Each row is a point. Each copy is the shape, with its points in the same order, stretched, turned, moved and blurred by noise. Some copies are also mirrored. Which?

Shape (8 x 3)
[[-5.7 -5.1  3.7]
 [-2.1  2.7  3.6]
 [-4.6  5.4 -3.2]
 [-1.2  5.1 -1.3]
 [ 5.6 -0.2  1.9]
 [-3.0 -1.7  0.6]
 [ 2.7 -3.7  8.1]
 [ 4.3  4.5  0.3]]
Copy 1 (8 x 3)
[[-4.1  1.3 -3.8]
 [ 3.1 -0.3 -3.0]
 [ 4.5  7.2  0.0]
 [ 3.4  3.2  0.7]
 [-2.2 -6.1  3.6]
 [-1.8  1.6 -0.7]
 [-3.3 -8.5 -2.0]
 [ 2.3 -2.8  3.4]]
Copy 1 is: mirrored
Copy 2 (8 x 3)
[[ -2.3  -8.3  -9.5]
 [ -6.0  -3.2   1.0]
 [ -5.0   4.3  -1.4]
 [ -3.9   2.5   2.4]
 [  1.0  -5.5   6.2]
 [ -1.4  -3.9  -4.6]
 [ -1.5 -12.0   2.1]
 [ -2.0  -0.4   8.3]]
Copy 2 is: only turned
Copy 3 (8 x 3)
[[ 6.7  2.9 -2.3]
 [ 1.6 -0.4  3.0]
 [-5.6  2.6  2.2]
 [-3.5 -0.6  2.9]
 [ 2.0 -7.2 -0.5]
 [ 1.9  0.6 -1.5]
 [ 9.6 -5.4 -0.3]
 [-1.8 -5.7  2.7]]
Copy 3 is: mirrored

Shape (9 x 4)
[[-0.4 -2.6  6.8 -3.1]
 [-3.1  6.1  5.1 -3.9]
 [ 2.4 -3.4 -6.8 -0.9]
 [ 0.0 -2.9  0.6  0.5]
 [ 3.5  7.0  1.8  1.2]
 [-3.5 -3.6 -3.4 -1.9]
 [-0.3  0.2 -4.9  3.6]
 [ 8.4 -0.7 -0.4  7.4]
 [ 0.2 -0.7 -2.8  5.7]]
Copy 1 (9 x 4)
[[ 2.8 -1.4 -1.3  8.6]
 [-3.2  4.7 -1.5  6.0]
 [ 2.9 -0.9 -0.6 -9.1]
 [ 2.6 -0.6  1.0  0.2]
 [-7.0  0.0  3.9 -1.2]
 [ 5.0  5.0 -3.7 -3.0]
 [ 0.6  3.5  3.3 -6.4]
 [-2.2 -6.5  9.9 -5.7]
 [ 0.8  1.8  6.1 -4.7]]
Copy 1 is: only turned
Copy 2 (9 x 4)
[[ 2.4 -2.9  6.1  1.8]
 [-4.0 -6.7  7.3 -0.2]
 [ 2.3  0.9 -4.8 -2.7]
 [ 0.0  0.8  1.3 -0.9]
 [-4.1 -4.5  0.4  4.1]
 [-0.4 -0.3  1.0 -6.9]
 [-2.2  1.4 -2.9 -4.0]
 [ 0.5  3.0 -3.2  5.7]
 [-3.2  2.8 -2.0 -1.9]]
Copy 2 is: mirrored
Copy 3 (9 x 4)
[[ 3.2  3.6  0.7  3.3]
 [ 7.5  4.3  2.3 -3.5]
 [-4.4 -2.6 -1.2  0.2]
 [-0.2  0.3  0.8  2.1]
 [ 0.5  5.9  5.0 -3.6]
 [ 1.0 -3.6 -1.3  0.4]
 [-1.9 -2.7  3.2 -1.3]
 [-7.0  4.2  5.5  2.5]
 [-2.3 -1.9  4.9  0.4]]
Copy 3 is: only turned
Copy 4 (9 x 4)
[[ -1.0  -2.7   3.3  10.3]
 [ -8.3  -5.0  -0.5   7.1]
 [  5.6   0.6  -4.4  -6.1]
 [  1.1   1.2   2.1   0.6]
 [ -3.5  -5.0   5.4  -4.0]
 [  0.0   4.5  -6.7   0.9]
 [ -0.6   4.0  -0.7  -8.2]
 [  6.1  -1.7  12.9 -10.7]
 [  0.0   6.0   2.9  -9.1]]
Copy 4 is: only turned
